Each point is reached from the start by the listed moves, each made once or not at all, plus a little noise. Is the number of moves made odd or even? Then give how often each move was made.

Moves:
(1): [ 30 -10 -22  36 -30  -4]
(2): [  9  43  -7  -8  -3 -62]
(3): [ 18 -13  68   9 -16 -20]
Start: [-61 -36  19 -42  77   6]
Points:
[-63 -35  20 -41  75   9] -> even (0, 0, 0)
[-55   6  12 -52  76 -57] -> odd (0, 1, 0)
[-35  -7  77 -39  58 -72] -> even (0, 1, 1)
[-33 -49  -1  -7  40   1] -> odd (1, 0, 0)
[-48 -49  86 -31  58 -10] -> odd (0, 0, 1)

Moves:
(1): [ 28 -12 -10   2 -12   8   7  -8   1  -1]
(2): [  2  36  18  24   3  -3 -34 -22 -10  17]
(3): [10  3 44 18 17  2 10 -1 18 -3]
(4): [-10  -3  -7  39  -2  -3  -3   4   5   3]
(5): [  1   1 -17  16  53   7   1 -19   0  -2]
(6): [-17  22   2  14   0  44 -16  -3  19  -6]
(7): [ -6   3  -5  -4 -14   1  49 -19 -15   7]
(8): [ 7 17  1 11 19 16 -3 36 -9 30]
(9): [  8  35 -13   0   5 -15   1  11  41   4]
Start: [ 15 -11  11 -13   0  -3 -28 -31  -6  15]
Points:
[ -2  50  49  95  54  45 -21 -91   9  30] -> even (0, 1, 1, 1, 1, 1, 1, 0, 0)
[ 36  -6 -14  34  -7  18  21 -19 -20  56] -> even (1, 0, 0, 1, 0, 0, 1, 1, 0)
[ 31  64  34  37  64 -16   0 -84  29  38] -> odd (0, 1, 1, 0, 1, 0, 1, 0, 1)
[ 22  -5  53   0   3  -2  33 -53  -3  25] -> even (0, 0, 1, 0, 0, 0, 1, 0, 0)
[  5  22 -16  21 -11 -24  19 -41  25  28] -> odd (0, 0, 0, 1, 0, 0, 1, 0, 1)
[ 37  54   6  50  63  70 -76 -48  -7  54] -> odd (1, 1, 0, 0, 1, 1, 0, 1, 0)

Moves:
(1): [ 35  -1  22  14  -2   5   9   4   5   8  -8  -5 -16 -26  -9  -2   0   0
  13   9 -20]
(2): [-17  40   3  -8   2 -11  -9  -7   7   5  10  18  -9  12  21  22   2  -3
   7  12   9]
(3): [-23   3  40 -11  12 -28 -11   4  -5   7 -13   5   2  -5 -10  -5  -1   2
  14   2   4]
(4): [-28   1   8  39 -15  15  -8  -8  -6 -14   1   6   1  -5 -15   0  18  13
  -9  -1  -2]
(5): [-10   9   6  15  38   4  -9   7  -2  -8   4  -1  -5   7   2  10   1  -3
   5   4  -1]
(6): [-8  1  7 -8 -9 25 13  2 -8  0  2  4 -5 12 10 -3 -5 -4  7 14 -4]
(7): [-15  11  -2   3   7  -9  26  -8   7  -9  18   3   8  11   1  -4   2 -13
 -19  10 -15]
(8): [  3  -5   3   6  -8 -33  -5  36  -9   7   9  15   2  -7   4   3  12 -25
  11   3  -3]
(9): [  8  -7   1  -4  -1  14   3   6  21   5   5  -8  18 -11   0  14   5   5
  -6   1   5]
(10): [ -8  -7 -13   1  -4   7   6  -1   1  45 -11   0  -5  -7  -1  12   3   1
  -3  -8  -3]
(11): [ -1  -4  -4  -2   9   1 -15 -14  -1   6  39   4   2   9   4   3  -3  -5
  -8   6  -2]
(12): [ -1  -7  -2 -10  11   5  -4  -5   9   1  -6  29   0  13   4 -12  14  -1
 -13  -1 -12]
(13): [  7  11  -1  -5  16  -4  -5 -11 -16   8 -13   7  37  -6   0   7  10   8
  12  18  -2]
(14): [ 19  -2  14  12  -1 -11  -8   0   6   7  14 -13   8  29  15 -15   4  -3
 -10   3  13]
(15): [  5 -12   4   9 -18   3   4  -7   5   0  19 -14  19 -15  43   0 -12  -1
  -7  -8  -5]
(16): [ 25 -18  15  -8   0 -19   8  -3 -25  -4  14   7  -5  13  10  27  -2  11
 -17 -11  14]
(17): [-18   6  -5  -5 -10  11  -2  -2  -4  10   3 -23  -6 -16   2   3  36  -8
  -8 -16 -12]
(18): [ -4   6   7  -2   8 -17  -2  19  -7  -9  14   0  -4   9   9 -12   2  38
  -1   8  -4]
(19): [-24 -10  -9  15  -2  -9  16 -21  13  -9  22  -2 -27  14   7  21  27 -14
  44  -3   5]
(20): [-17 -10   3  -7  -6 -16 -16  14  -8  -3 -34  -4 -23   6   4   1   0   7
 -15  41 -16]
Start: [ 13 -32  12 -10 -16   0  -6   5 -29  -4 -20   0  12 -13   6 -20  -9  -1
  23 -20   0]
Points:
[-90 -27  32 -18  -7 -57  -7 -39   0  40  27  35 -22  28  79  19  22 -27
  22  30 -37] -> odd (0, 1, 1, 0, 0, 0, 1, 0, 0, 1, 1, 1, 0, 0, 1, 0, 0, 0, 1, 1)
[-61 -46  34  39  17   3  18 -29 -49   9  95  13 -30  78  55  10  88  11
 -11 -14 -20] -> even (0, 0, 0, 1, 1, 1, 1, 0, 0, 1, 1, 1, 0, 1, 0, 1, 1, 1, 1, 0)
[-22 -28  46   4  13 -85 -47  41 -39   7  80 -10 -38  52  85  57  74   1
  24  28   8] -> odd (0, 1, 0, 0, 1, 0, 0, 1, 1, 0, 1, 0, 0, 1, 0, 1, 1, 1, 1, 1)
[-89 -56  78  51 -25 -37 -46  18 -48  -1  45 -24 -20  16  73  -3  73 -42
  45  21 -23] -> odd (0, 0, 1, 1, 1, 1, 0, 1, 0, 0, 1, 0, 0, 1, 1, 0, 1, 0, 1, 1)
[ 21 -37  47  -4  22   6 -31  32 -27   5 -36 -20  30 -52  64 -12  48  46
   1  35 -66] -> odd (1, 0, 0, 0, 1, 0, 0, 0, 1, 0, 0, 1, 1, 0, 1, 0, 1, 1, 0, 1)
